Each row is a point. The window is the flat piece filled in between its corners: a triangle in 3 columns, a solid with four corners in 4, and so on. A path goes straight from each point to the next, and from the last back to the first. After which points does the path pass through the window?

Window (4 x 4)
[[1.2, -1.3, 0.3, 1.2],
[-1.1, 1.9, -2.5, 1.1],
[0.7, -5.4, -1.2, 0.1],
[-2.0, -0.9, 6.2, -3.4]]
Path:
(1): [1.2, -1.4, 1.6, -4.1]
(2): [4.7, 1.6, 2.1, -1.1]
(3): [-6.6, -1.0, 3.7, -0.8]
(4): [-2.5, 0.3, 4.0, -1.3]
(5): [-0.8, 1.9, 3.0, -2.4]
(6): [1.9, -2.3, -1.6, -0.4]
(7): [-2.0, -2.2, 3.0, 3.3]
(8): [-3.8, 2.5, 0.0, 3.0]
Through the window after points: 6, 8

Window (8 x 8)
[[1.2, 0.0, -3.8, -2.2, 0.5, -3.3, 0.2, -0.1],
[-3.3, -5.2, 7.6, 3.7, -2.9, 2.2, -0.2, -2.7],
[-3.1, -3.4, 3.9, 0.9, -0.7, 2.2, 6.6, -0.7],
[-0.4, 3.8, -7.4, 3.3, -4.3, -0.7, -2.8, -1.9],
[-3.9, 3.1, -4.9, 0.5, -2.2, 0.2, -2.6, 2.7],
[-0.9, -2.1, -0.6, 3.0, 4.1, -0.9, 1.3, 0.4],
[3.7, -0.7, 2.0, 1.4, 3.4, 2.8, -1.0, 0.2],
[-1.5, 3.3, 0.9, -1.7, 6.2, -2.2, 3.5, -0.6]]
Path:
(1): [-1.1, -1.1, -3.1, 1.9, 0.1, 1.6, -1.3, -2.3]
(2): [-1.4, -2.6, -1.4, -0.9, 1.1, 3.0, -0.5, -2.3]
(3): [-1.4, 1.3, -0.8, 2.8, -2.2, -0.2, 0.3, 0.1]
(4): [5.6, 3.4, 2.8, -1.8, -1.8, -4.8, 0.3, 1.3]
(5): [-3.4, -4.3, -2.2, 1.3, 3.6, 1.8, 1.5, -2.8]
(6): [-2.8, -1.7, -0.7, -3.1, 0.2, 3.8, 3.0, -0.9]
(7): [-0.5, -0.5, 3.7, 4.9, 0.4, -1.6, 3.8, -0.4]
(8): [-2.3, -2.1, 1.6, 4.0, -0.5, -1.3, 3.0, 0.8]
(9): [-0.7, -2.6, 2.4, -0.6, 3.2, 3.2, -2.1, -3.5]
(10): [-0.8, -2.0, -2.6, -1.4, 4.4, 0.6, -1.7, -2.8]
(11): [-0.8, 2.7, 2.4, 0.4, -2.1, -3.5, 7.1, 2.6]
(12): [0.4, 2.4, -3.2, 2.2, -1.2, -2.3, 0.3, 0.1]
(13): [-2.8, 0.5, -3.4, -0.6, 1.8, 3.4, -2.5, -3.6]
(14): [0.4, -0.3, -1.7, 0.9, 0.8, 1.2, -0.2, -2.8]
(15): [-1.5, 2.3, -0.4, 1.0, -2.3, -1.4, -1.1, 2.7]
(16): [0.4, 3.2, 0.4, -0.4, -1.2, -6.2, 4.3, 3.4]
Through the window after points: 2, 6, 8, 10, 12, 16

Window (9 x 9)
[[-0.2, -1.9, -1.7, 2.1, 0.6, -1.9, -4.3, 1.6, -2.3],
[-2.0, -2.2, -1.3, -5.4, 1.4, -4.5, 0.0, -0.5, 0.2],
[-3.6, 2.4, -1.2, 2.5, 4.2, 0.8, 4.8, 0.3, 0.1],
[3.4, 1.7, -2.8, -0.8, 0.4, 1.6, -4.5, 3.3, -1.7],
[-6.3, 1.1, 1.6, 1.2, -1.4, -2.0, 5.2, 1.0, -2.0],
[6.0, 0.3, -2.2, -0.4, 2.5, 0.3, 1.5, -3.4, -0.6],
[-8.9, 1.0, 0.1, -2.5, -0.9, -5.2, -0.2, -4.1, -1.6],
[-3.3, -0.7, 0.8, 3.2, -3.9, 0.4, -1.4, -2.7, 3.9],
[-6.5, -1.6, -4.5, 1.2, -2.2, 0.9, 0.4, -2.9, -1.8]]
Path:
(1): [1.7, -2.4, 2.9, 1.1, 2.2, 2.8, 0.5, 0.2, -2.8]
(2): [-5.2, -2.2, 3.8, -3.6, -2.0, 0.5, -1.1, 0.4, -0.2]
(3): [-5.4, 3.0, -4.7, 2.5, -0.2, -4.6, -0.2, -1.7, -1.7]
(4): [-3.0, 1.0, -3.2, 1.4, -1.9, -2.8, -0.6, -1.0, 2.0]
(5): [-4.5, -0.6, -0.6, -2.2, 1.0, 0.3, 1.7, -1.7, -2.8]
(6): [-3.1, -0.1, -0.7, 0.8, 2.0, 0.4, 0.5, -0.8, -1.2]
(7): [0.5, 0.8, -1.9, 0.9, -0.9, -1.5, 3.4, 2.6, 1.2]
(8): [2.1, 2.3, -5.9, -1.1, 0.3, -2.3, 0.5, -3.7, 1.3]
Through the window after points: 8

Window (11 x 11)
[[4.7, 2.5, -0.8, 0.2, -1.2, -3.5, -2.2, 0.6, -0.6, 5.5, 1.0],
[1.7, -3.5, -0.5, -0.6, 3.0, -1.4, 1.1, -2.6, -0.7, 2.5, 0.0],
[-5.6, 0.9, -0.6, -4.6, 0.0, 3.3, 2.7, 5.1, -1.7, -4.7, -3.8],
[3.8, 2.2, 5.6, -0.9, 2.8, -1.6, -2.4, -0.8, -0.5, 3.7, 0.7],
[-2.8, -1.3, 2.7, 0.5, 1.6, -2.8, 0.3, 0.8, 3.1, -1.8, -2.3],
[6.2, 0.6, 2.7, 2.6, 0.1, -0.6, 1.9, -1.7, 2.6, 1.1, 1.2],
[4.6, 0.0, 1.9, 3.4, 0.8, -4.6, 0.5, -4.1, -1.1, -2.2, 4.3],
[-4.2, 3.5, -0.4, -2.4, 0.1, -0.6, 4.9, -0.5, -1.4, -0.5, -3.9],
[5.3, 3.8, -0.2, 3.0, 4.7, -2.0, -0.7, 1.7, -0.8, 2.3, 0.0],
[0.6, -0.2, 2.2, -2.2, 0.3, -2.0, 1.5, 1.8, -2.0, -1.5, -6.1],
[-0.7, 1.4, -1.3, -5.3, 1.6, -1.8, 2.2, -0.8, 1.7, -3.5, -2.6]]
Path:
(1): [2.4, -0.4, 2.2, 2.0, -0.5, 0.1, -2.3, -3.3, 2.7, -0.7, -4.5]
(2): [-1.3, 1.0, -1.3, -0.9, 2.2, 2.7, -0.4, 1.3, -0.1, -2.0, -3.0]
(3): [-1.0, 2.1, 3.1, -3.7, -0.7, -3.2, 5.2, 5.2, -2.5, -1.1, -0.3]
(4): [-0.1, 1.8, 0.9, -2.4, 0.9, -4.0, 3.8, 2.7, 2.9, -0.2, 3.0]
(5): [-2.0, 0.5, 1.2, -0.7, 1.0, -0.6, 1.1, -0.2, -0.9, -1.3, -4.8]
(6): [3.0, 1.2, 1.2, 1.1, 0.4, 0.7, -1.9, -2.3, -2.2, -0.1, -2.8]
(7): [0.5, 1.9, 3.5, -2.3, 2.9, -3.0, 0.8, 2.5, 1.2, 2.6, 1.1]
(8): [6.5, 1.6, 6.2, -6.5, -0.8, 1.0, 5.8, 1.4, 1.7, 0.8, 3.9]
(9): [-2.6, 0.8, -3.5, 6.3, 2.2, -4.1, -2.2, -3.2, -1.4, -1.5, -3.9]
(10): [2.4, 3.1, -0.3, 1.3, 1.0, -0.2, -2.0, -2.3, -0.1, 2.1, 0.5]
(11): [2.3, -1.0, 1.9, -1.0, 2.0, -5.6, 4.9, 3.7, 0.4, 1.0, -0.1]
(12): [1.6, -1.6, 1.3, -4.9, 6.1, -2.3, 2.6, 4.8, -1.6, 1.9, 0.8]
(13): [0.5, 3.0, 0.6, 2.3, -3.6, -1.1, -2.2, -4.1, 1.9, 0.3, -4.1]
(14): [-4.3, 0.5, -2.9, -0.4, 2.3, 2.4, -3.4, -3.6, 0.6, -2.2, 0.0]
(15): [5.0, 0.7, 2.1, -1.5, 1.0, -4.3, 5.7, 2.8, -0.3, 0.6, -2.5]
(16): [0.3, 2.4, 1.1, -2.6, 2.1, -1.9, 2.0, 2.3, -1.0, 2.0, -0.1]
Through the window after points: 2, 4, 6, 8

Window (12 x 12)
[[-0.3, 4.2, -3.2, 9.3, 1.2, -2.1, -2.2, 1.2, -4.4, -2.8, -1.8, -1.7],
[2.2, 0.1, -3.3, 1.5, 3.5, 0.1, -5.2, 6.1, 2.0, -4.1, 1.7, -0.2],
[3.5, -2.1, 0.1, -2.8, -3.3, 1.5, 0.9, -1.8, 3.1, 2.8, -0.1, 1.8],
[-1.6, -1.7, 0.0, -2.6, -0.5, 2.1, 1.8, -3.3, -2.2, -0.8, 2.3, -0.2],
[-2.0, 2.2, 0.3, -2.7, 0.0, -0.6, 4.9, 0.6, -1.7, -0.5, -0.8, 4.6],
[-3.4, -5.4, -1.1, -1.4, -1.5, 0.6, 3.9, -1.1, -0.8, 0.1, -2.8, -2.1],
[-2.7, 7.7, 0.7, 6.8, -2.9, 3.1, -1.6, 4.2, -2.6, 0.2, -3.0, -2.8],
[8.8, -2.9, 6.7, -1.6, -0.9, -0.6, -2.7, 2.4, 5.2, -1.4, 0.0, -2.1],
[0.5, -1.7, -1.1, -3.5, -0.6, -0.1, 3.6, -0.1, -6.7, 1.7, -1.9, 1.0],
[2.6, 0.7, -0.6, 0.8, -4.3, 0.1, 0.2, 4.7, -2.7, -6.1, -1.2, 1.5],
[-1.3, -2.3, 2.5, 1.2, -4.1, -1.2, 2.5, 4.6, -5.6, 0.3, 0.4, 4.1],
[-0.7, -2.1, 1.8, -2.0, -4.3, -2.7, -2.9, 1.0, -0.9, -1.3, -2.3, -1.1]]
Path:
(1): [0.0, -0.2, 0.8, 0.3, -2.9, -1.4, 1.5, 2.6, -2.1, -1.7, 0.5, -0.5]
(2): [2.2, -1.0, -0.8, -0.9, -3.2, 2.9, -0.8, -1.2, -3.5, -1.3, -5.7, 3.8]
(3): [-0.7, 0.2, 1.9, 0.3, -1.6, 1.4, 0.4, 1.3, -3.0, -1.9, -2.4, 1.0]
(4): [0.7, -3.0, -2.7, 1.4, -0.8, -3.2, 1.7, 3.8, -0.5, -0.9, 1.2, -3.5]
(5): [0.8, -0.7, 0.8, -1.3, -2.4, -0.8, 2.8, 1.4, -0.8, -0.3, 1.1, -0.1]
(6): [0.7, -2.1, 1.9, -1.5, -1.8, 1.3, -0.3, 2.0, -1.2, -1.1, -2.2, 1.3]
(7): [2.3, -1.1, 2.9, -0.9, -0.4, 3.5, -1.6, -0.9, 1.4, -3.4, -5.4, 5.1]
(8): [-0.6, 0.8, -1.6, 2.3, -2.8, -2.2, -0.5, 4.1, -1.5, -1.2, 1.5, -3.1]
Through the window after points: none

Window (14 x 14)
[[-4.1, 0.6, 3.3, -1.9, -1.6, -3.3, 1.6, -1.1, -2.3, 1.1, -6.3, -1.6, -0.7, 2.0],
[-2.2, -0.4, 5.0, -1.3, 0.1, 4.0, 2.0, 0.2, -4.0, -1.6, 2.7, 5.0, 1.2, -0.3],
[0.4, -0.5, -1.0, -1.0, -3.2, -2.3, -1.1, -3.3, 1.9, 1.0, -0.7, -1.4, 2.1, 2.6],
[-0.7, 1.2, 1.3, -3.6, -0.7, -2.8, 1.3, 3.6, -1.3, 2.1, 0.6, 1.8, 1.2, 0.5],
[-2.0, 0.5, 1.9, -2.5, -0.5, 3.0, -3.9, 4.9, -4.2, 3.3, -0.3, -8.6, 0.0, 4.2],
[-1.5, -3.3, 0.9, -2.7, -0.9, -1.6, 4.6, 1.2, -0.5, 0.7, -0.9, -0.1, -0.3, 5.8],
[-1.0, -2.8, -2.0, -1.4, 0.0, -5.0, 2.5, 3.6, -1.2, -1.9, -1.5, -2.0, -0.4, 1.3],
[1.0, -0.9, -2.3, -0.7, -4.3, 1.1, 3.4, 2.5, -3.3, 4.7, -1.1, -2.9, 2.8, -1.4],
[3.0, 4.6, 2.9, -1.5, -2.0, 5.7, 2.3, -2.9, 2.5, -1.0, 0.2, 0.3, 2.7, 0.1],
[1.9, 3.7, -5.7, -1.4, -5.5, -3.0, 0.8, 4.1, -8.5, 0.9, -3.9, -2.5, -3.8, 1.7],
[3.0, -1.8, -2.8, -0.2, 1.8, -3.7, -2.0, 3.3, -1.9, 5.0, 1.1, -1.7, -4.0, -0.8],
[-4.6, 6.9, -2.8, -1.4, 2.4, 0.7, 3.3, 1.9, -2.5, 0.2, 0.9, -0.4, 0.7, 2.5],
[-6.1, 3.7, -0.4, -5.0, 1.1, 2.5, -2.1, 1.5, 0.0, 1.3, -2.5, 0.0, -2.1, 0.3],
[-5.1, -1.3, 4.3, 0.2, -2.8, -2.7, 0.8, 1.1, 2.0, -0.6, -1.6, -0.1, -2.7, 3.6]]
Path:
(1): [-2.0, -5.7, 1.8, -4.7, -1.8, -8.1, 0.4, -2.1, 2.1, 0.0, 1.7, -5.3, -1.4, -2.0]
(2): [-1.5, 3.6, -2.1, 0.4, -0.3, 2.2, 1.6, 5.6, -4.1, 0.2, -3.5, 0.9, -0.5, 4.4]
(3): [-1.9, -1.9, 0.2, -0.7, 1.1, 0.5, -1.5, 6.8, -2.6, 1.9, -3.0, 2.6, -0.4, 4.3]
(4): [-0.7, 1.6, -0.6, -2.9, -2.5, -4.2, 2.1, -0.6, -2.2, 2.1, 1.7, -4.7, -1.6, -0.5]
(5): [-1.6, 0.2, 3.6, -7.4, -1.7, 0.5, 1.5, -3.0, -2.3, -2.9, 1.5, 0.7, -4.8, -1.5]
(6): [-0.7, 0.7, -1.4, 0.2, -1.1, -1.2, -0.1, 4.2, -1.6, 3.2, -2.2, -1.3, 1.2, 2.3]
(7): [0.5, 1.3, -1.4, 1.1, 0.4, 1.4, -3.0, 3.8, -2.2, 3.1, -1.5, -0.4, 1.5, 4.6]
(8): [-4.2, 1.3, 0.6, -4.1, -3.3, -1.6, 7.1, -0.6, -1.2, -0.6, 0.0, -2.0, -1.0, -2.5]
(9): [-1.3, -0.9, 0.9, -2.9, -1.6, -1.5, 1.4, -0.4, -1.1, 0.6, -1.6, -1.8, -1.8, 0.7]
(10): [-1.3, 0.9, 1.5, -0.4, -0.6, -0.8, 0.0, 5.5, -0.7, 1.8, -1.0, 2.4, 2.2, 3.3]
(11): [0.7, 0.7, -0.3, 2.0, 0.4, 1.2, -1.8, 3.4, -3.4, 2.1, -3.2, 1.9, 0.1, 2.7]
(12): [-1.4, 1.3, -1.8, -4.5, -2.6, -1.7, 3.7, 0.7, -2.6, 1.8, -0.3, -3.9, 0.2, 0.2]
(13): [-1.3, 1.8, 1.7, -2.7, -2.2, 1.0, 0.8, 0.2, -1.2, 0.7, 1.2, -1.4, 0.4, 0.3]
(14): [-3.6, -0.4, 1.1, -0.8, 1.2, 0.4, 0.0, 4.5, -3.2, 0.3, -6.4, -0.9, 0.7, 6.2]
(15): [-1.6, -2.4, -0.7, 1.8, -1.5, -1.4, -1.3, 4.3, -4.2, 0.1, -5.8, -0.3, 1.7, 2.1]
(16): [-2.6, 2.7, 1.4, -5.2, -0.1, 0.3, 2.2, 0.6, -1.1, 2.9, 4.1, -3.4, -2.2, 1.8]
Through the window after points: 1, 7

Window (14 x 14)
[[3.0, -3.5, 1.4, -3.1, -3.3, -0.7, -6.5, -1.1, -3.7, 3.4, 3.2, -4.6, 4.8, 1.3],
[3.0, -1.3, 0.1, -2.4, 4.1, -0.1, 2.3, -2.6, 1.3, -1.3, 4.4, 0.1, 0.2, 1.1],
[0.0, 3.5, 2.5, 0.6, 0.3, 0.8, 6.0, -1.9, 3.4, -0.9, -1.2, -2.8, 0.2, -4.3],
[-3.0, 0.7, -2.5, 0.9, -0.7, -7.4, 1.5, -3.1, -2.3, 0.7, -0.2, 0.6, -5.9, -2.5],
[-4.0, -2.8, -0.3, -0.5, -1.1, -0.9, 0.4, -0.6, -4.5, -1.2, -1.5, -0.7, -0.4, 1.0],
[2.8, 3.7, 3.4, -3.1, 3.8, -8.8, 8.2, -0.7, 0.7, -1.2, 2.5, 2.8, -5.5, 1.7],
[1.6, 2.7, -1.4, -1.1, -4.0, 2.6, -3.7, 3.3, -5.1, -2.3, 3.1, -3.7, -6.1, 3.8],
[-5.0, -1.6, 0.5, -2.7, -5.4, 2.2, 0.3, -4.7, 4.0, 2.9, -1.3, 4.3, 0.8, -1.9],
[-1.8, -2.9, -0.1, -0.3, -1.1, 0.7, 1.6, 3.6, 4.8, 0.7, 0.9, -0.4, -0.9, -3.0],
[-0.6, -0.7, -2.2, 4.1, 0.0, -2.7, -2.1, 2.1, 1.5, -2.7, -0.3, 0.6, 2.8, 1.6],
[-1.8, 4.1, -0.2, -0.2, 4.3, -3.9, 1.4, 2.6, 2.8, 4.5, 0.3, 0.6, -3.0, -0.4],
[3.1, -0.6, 1.0, 0.0, -0.6, 3.1, 0.4, 1.7, -1.4, -2.3, -2.1, 2.5, -8.3, 0.4],
[2.2, -2.2, 1.1, -7.9, 1.7, -1.4, -2.6, -0.5, -1.9, -5.6, -0.7, -1.1, -2.0, -2.5],
[-1.0, 1.7, 1.9, 0.4, -2.2, 2.1, -1.6, 2.5, -2.3, 2.8, 4.9, 3.7, -2.5, -2.0]]
Path:
(1): [-2.4, -1.5, 3.7, -2.3, 3.4, -2.6, -0.1, -1.1, 3.8, 0.1, 1.1, 0.0, -1.8, 1.7]
(2): [0.1, 1.9, -2.0, 0.0, -2.4, -0.2, 1.8, 0.6, -0.2, 1.4, -0.3, 2.2, -2.0, -1.9]
(3): [0.0, -0.1, -1.5, -2.0, -0.9, -0.7, 0.5, 1.8, -1.4, 1.2, -0.7, 1.5, -2.2, -0.1]
(4): [-2.5, 1.1, 2.3, 2.7, -1.1, -3.0, -2.0, -2.2, 0.1, -3.8, 2.1, -2.5, -3.3, -0.2]
(5): [-1.6, -0.6, 2.1, 0.4, -3.6, -1.6, -3.1, -0.8, 2.5, -1.6, 0.9, -3.2, -1.4, 1.8]
(6): [2.4, -0.2, -2.0, -3.5, 3.3, -0.6, 3.4, -0.1, -3.6, -0.6, 0.1, 1.7, -2.2, -2.2]
(7): [1.0, 1.7, -1.6, -2.1, -1.8, 0.0, -1.2, 1.8, -1.8, 1.5, 2.4, 1.2, -0.4, -2.1]
(8): [-2.6, -3.0, 5.0, 1.9, -1.1, -1.5, -1.3, -2.4, -1.4, -0.4, 1.7, -2.9, -5.4, 4.0]
Through the window after points: 1, 7
